Each row is a point. The last column is the point's height on a tilted bowl or saddle (a function of degree 2), plus a little noise. Count its main directions that bend up, bend down and stay straight.
(in the rows, 128 means zero)

Points:
[[142 184 153 121]
 [ 85  80 123  89]
 [197 249 140  13]
 [101 202 175 140]
 [119 122 165  99]
 [116 144 114 113]
 [171 215 148  88]
 [151 135 137 118]
 [125 105 101 113]
 [163 147 161 126]
 [173 119  94  68]
 [130 142  91  85]
 [ 87 126 109 113]
 [114  75 146 113]
 [160 118 151 140]
 [169 137 130 108]
 [194 150 137  90]]
Directions: 1 up, 1 down, 1 straight

Points, 23 rows:
[[205 106 192  91 142]
 [148 185  93 211 228]
 [144 154 158 113 137]
 [ 68 128 139 177 159]
 [120 140 146 136 142]
 [168 192 100 182 218]
 [ 94  73 137 101 165]
 [164 142 106 108 137]
 [189 156 200  88 146]
 [121 108 121 116 137]
 [162  90  65 143 152]
 [151 151  73 115 156]
 [160  72 114  38 148]
 [ 96 128  96  46 158]
 [126 129 118 146 144]
 [126 137 139  68 125]
 [ 58 123  89  92 165]
 [194 140 148  66 116]
 [181 121 155 207 210]
 [143 139 155 160 163]
 [180 173 117  99 144]
 [104 134 106 149 146]
 [ 91 168 181 117 144]]
Directions: 2 up, 0 down, 2 straight

Points:
[[137 168 182  95 169]
 [113 183  86 158 181]
 [144  68  97 115 129]
 [180 122 156  94 151]
 [ 91 116 210 112 135]
 [162 118 129 172 131]
 [146 152 144 121 159]
 [133 128 127 117 144]
 [100 208 119  67 180]
 [124  30 158 149 101]
 [161  70 138 192  91]
 [125 240 119 134 246]
 [152  64 101 115 130]
 [190 133 155 100 152]
 [150 149 153  95 162]
 [ 84  50 139 151 102]
 [121  91 194  69 163]
 [127 118 161  81 156]
 [170 165 115 158 176]
 [178 132 148 118 147]
 [151 129  31 160 132]
 [109 103  99 108 129]
 [182 173 105  94 179]]
Directions: 1 up, 1 down, 2 straight

Points (24 x 5):
[[131  89 139 160 144]
 [117 211 148  75  91]
 [ 88  71 121 176 149]
 [111 101 164 124 141]
 [ 63 126 147 164 149]
 [160 137 106 128 116]
 [128 161 186  61  67]
 [163 110 150  79 108]
 [170 226  79 153 229]
 [ 74  84 106 132 101]
 [159 119 188  87 103]
 [ 86  96  46 130  36]
 [109 167 104 160 155]
 [105 148 113 177 160]
 [138 122 183  84 107]
 [100 122  91 181 134]
 [ 60 124 136 163 141]
 [172 120 177  66  95]
 [157 243  91  75 191]
 [ 71 155 123 123 101]
 [133  94 132 122 123]
 [189 157 119  97 110]
 [165 120 140 150 121]
 [ 94  94 142 162 156]]
Directions: 2 up, 2 down, 0 straight

Points:
[[101 131  89 139 121 156 103]
 [ 83 111  47  67  80 182 101]
 [174 105  85 155  34 173  18]
 [151 163  77 145 190 109  95]
 [ 93 103  75 154  79 126  94]
 [127 158  89 112 232  80  85]
 [145 142 208 170  69  75 163]
 [140 171 171 104  54 101 124]
 [164  78 197 148  99 130 196]
 [145  64 135  99 122 146 123]
 [ 55 107 142 143 152 156 134]
 [160 164 120 126 160 136  98]
 [ 72 113 116 164 129  74  95]
 [122 131 141 106 204 148  92]
 [ 81 100 153  39 193 145  92]
 [149 147 181  54 131 111 130]
 [ 98 139 109  83 117  92 113]
 [120  65 135 111 115 181 123]
 [163 178 129 139 188 129  76]
 [177 132  85  57  81 180  63]
 [138 160 136 148 136 136  95]
 [113 101 144 133 192 136 118]
 [122  39  79 126 101 108 104]
 [133 126  76 121  99 120 111]
 [131 121 151 149  64  65 106]
 [ 83 124 125 159 136  92  98]
 [100 157 162  91  67  15  70]
 [199 123 152 183  70 113 137]
 [204 143 208 172 135 138 199]
 [196 164 142  67  76 210  64]
 [124 103 184  73  54 122 126]
 [115 159 119 130 139 112 100]
 [146 127 112 161 141 128 100]
 [154 135 126 117 152 154 106]
 [152 146  54 128 110 131 110]
 [197 105 154 161  97 100 150]
 [201  89 112 160 145 148  94]
 [118 114 105 119 159  66 113]
 [121 131 109 176 141 119  92]
 [117 128 136 121 153 164 107]
 [163 106 156  52 108 154 117]
 [148 151  65  45 131 126 136]
 [192 106 180 104 151 103 168]
 [136 146 133 178 160 111  86]
 [176  88 114  76 133 100 125]
 [134 141 194  88  84 107 145]
 [220 234  89 224 117 127  25]
 [153 126 131 148 101 170  96]]
Directions: 2 up, 4 down, 0 straight

Points (41 x 7):
[[134  71 135 139 131 189 101]
 [ 93 138  80 130  78 112  92]
 [177 163  72 134  75  67 173]
 [147 100  64 144 190 111  98]
 [127 130 123 165 158  77 155]
 [139  58 118 193 121 124  83]
 [133  81 145 152 179 192  90]
 [ 87 100 164 103 124 121 102]
 [112 130 177  97 127 126 126]
 [135  80 114  62 125 135 101]
 [119 114 166 148 120 118 142]
 [214 175 151 122 119 188 197]
 [ 71 142 181 156 121 171 128]
 [163 121 196  70 154 166 136]
 [147  55  97 125 172 116  68]
 [112 173 145 131  77  75 126]
 [104  93  75 212 119 152  42]
 [103 141 113  86 193  56 170]
 [110 125 176 116 101 197 138]
 [113  81  50  58 157 117  92]
 [119 172 114  87 220 126 162]
 [ 41  89 100  81 104 151  26]
 [ 91  55 177 142 167 115 100]
 [200 106  99  94 108 142 140]
 [ 64 146  88 147 110 163 100]
 [123 160 126 171 109  78 166]
 [115  95  92 174 152 127  93]
 [118  89 122 126 127 137 107]
 [120  83 150 135 128 167 115]
 [137 140  61 128 176   9 214]
 [ 92 143  86 168 130 112 144]
 [159 186 165 168 170  78 161]
 [144 127 140 107  80 184 143]
 [108  70 193 166 115 165 142]
 [154  72 108 135 112 167  94]
 [ 90 129  62 105 161  75 178]
 [ 86 173  65 123  60  84 108]
 [159 182 107 164 180 154 164]
 [180  80 160 131 168  96 125]
 [230  66 144  77 132  98 153]
 [ 82 177 146 120 135 109 148]]
Directions: 1 up, 2 down, 3 straight

Points (48 x 7):
[[124 200 167 134 140 118 160]
 [165  49 122  57 112 127  87]
 [191 113 125 176 186 191  59]
 [129  83 188 164 143 141  72]
 [158 155 120  89 131 139 133]
 [157 113 177 159 177  34  39]
 [ 95 159 124  98 176 144 116]
 [190 126 161 126  53 189 100]
 [129 161  97 132 159 114 124]
 [173 117 125  85 184 119  97]
 [154  77  87 124 138  72  94]
 [112  94 101 160 139 112  85]
 [ 69 115  85 173 143 157  99]
 [148  92 115  98 134 112 100]
 [ 79 177 124  90  43 120 142]
 [115 116  76 183 207 163  58]
 [118 123 213 178 113 170 142]
 [163  96 108 126 133  91 101]
 [120 175 134 155  43 108 166]
 [163 152 168 160 113 124 141]
 [159  80 142 139 170  74  51]
 [167 122  27 155 182 154  96]
 [176 116  94 118 150  65 114]
 [144 144  67 160 124 140 124]
 [101 112 126 131 148 165  96]
 [109  71  83 140 222 138  38]
 [ 55 154  37 109 136 105 127]
 [186 119 115 165 132 136 107]
 [128  20  93 100  59 156  73]
 [136 148 131 100  62 183 120]
 [193 122  61 127 111 153 126]
 [133 208  79 149 118 118 161]
 [137 218 133  82 141 117 165]
 [111 136 152 140 117  82 110]
 [177 138 104 113 207 136  93]
 [136 176  43 108 127 116 158]
 [117  62  88 111 133 158  88]
 [115 240 135 118 112 159 192]
 [ 71 152 116  67 125 110 124]
 [123 154 126 140 103 148 140]
 [117 219  89 158 113  96 165]
 [116 137 120 132  88 150 130]
 [155  68 130 106 148 126  73]
 [ 78 214  67 161 140 182 156]
 [ 95  94 107 107 129  47  72]
 [101 121 122 168  95 156 127]
 [165 123 218 179 127 125 122]
 [134 111 228 129  96 163  96]]
Directions: 1 up, 3 down, 2 straight
